Each row is a point. To make a cloud, some directions were put in groups of two or more. Within a group, all points are equally far from the middle, so they leave a hole (a ring in 2 directions, a hollow ball in 3). The other directions are filled evenly. Then the cloud was stretched, turned, moved and blurred a little. How many holes are there, and how many directions does each take, smallest first?
In the rows, zero is written as 128.

Cloud (14 x 2):
[[ 63 148]
 [ 88 164]
 [ 80 193]
 [ 71 134]
 [146  70]
 [143  89]
 [ 71 136]
 [109 151]
 [104 183]
 [167 107]
 [125 166]
 [ 92 101]
 [123 121]
 [184  74]]
Holes: 0

Cloud, 20 rows:
[[136 121 115]
 [138 160 129]
 [ 47 134  87]
 [ 96  50 111]
 [ 62 183 137]
 [108 104 117]
 [ 72 182 139]
 [ 85  35 115]
 [ 69 155 166]
 [166  68 108]
 [ 97  75 145]
 [116 174  99]
 [170 112 127]
 [137 115  63]
 [153 106 155]
 [148 132  93]
 [ 75 163  67]
 [105 180 137]
 [156  92 169]
 [112 175  80]]
Holes: 0

Cloud (28 x 4):
[[ 65 147 108 129]
 [150 207 131  75]
 [154 138 138  42]
 [138  83  76  69]
 [ 75 171 110  88]
 [174 176 147 114]
 [ 95 144  71 136]
 [ 66 131 159 137]
 [160 112 112 170]
 [114 122  74 150]
 [152  86  77  68]
 [179  98 129 113]
 [130 144  57 123]
 [138 200 126 136]
 [125 185 164 187]
 [ 85 157  75 127]
 [ 73 153  87 125]
 [ 75 136  80  70]
 [148 161 107 165]
 [ 60 127 120 164]
 [138 179  99 149]
 [161  96  67  82]
 [ 90 108 185 134]
 [ 72 158 136 109]
 [ 89 196  89  93]
 [ 93 191 140 146]
 [ 85 111  78  68]
 [177 136 161 174]]
Holes: 1 (3)

Cloud, 53 rows:
[[ 56 154  88 156 164 180]
 [129 151 137 196 153 112]
 [138 121 132  77 152 211]
 [135 180  58 133 110 133]
 [163 169  98  93 165 145]
 [156 147  86  55 155 168]
 [128 131 117 117  66 174]
 [121 167 137  91 161  98]
 [111 145  84  58 182 215]
 [136 199  60  86 178 155]
 [170 112 109  81 164 127]
 [106  91 104 104 175 208]
 [128 108 136 174 117  86]
 [ 87 132 131 181  86  84]
 [123 175  90   7 120 105]
 [ 68 138  94 122 134 159]
 [103 128  84 158 109 158]
 [ 88 131  63 163 163 150]
 [149 100 120 191 149 145]
 [145 179 116 115 161 108]
 [ 67 135 100 150 207 126]
 [ 75 136  88 206 190 143]
 [181 132 124  95 107 145]
 [136 100 168 101 142 153]
 [182 164  97 116  47 110]
 [130 168  75 169 122 187]
 [ 76 143 114 172  96 110]
 [ 85 186 129 116  83 132]
 [183  96 165 123  70 133]
 [146  93 105 221 111 135]
 [ 89 173  69 123 133 135]
 [ 62 143  90 198 168 171]
 [123 153  60 105 131 161]
 [145 144 152 142 116  89]
 [ 94 106 125 144  73 160]
 [140 148 109  60  66 134]
 [137 107 134 122 161 115]
 [139  90 133 176 140 167]
 [123 180 124 124  32  52]
 [155 119 146 201 137 198]
 [141 137 136  55 166 107]
 [130 179  73  61 135 139]
 [141 129  81 154  97 168]
 [ 81 174  95 103 142  64]
 [110 114  98 105 113 178]
 [112 106 153 111 188 172]
 [ 82 122 114 163  99 121]
 [104 128 166 181 149 140]
 [162  97 104 204 127 162]
 [110 107 123 139 220 208]
 [ 88 171 153 178 130 104]
 [158 130 136 102 154 146]
 [102 103 102 125 160 211]]
Holes: 1 (3)
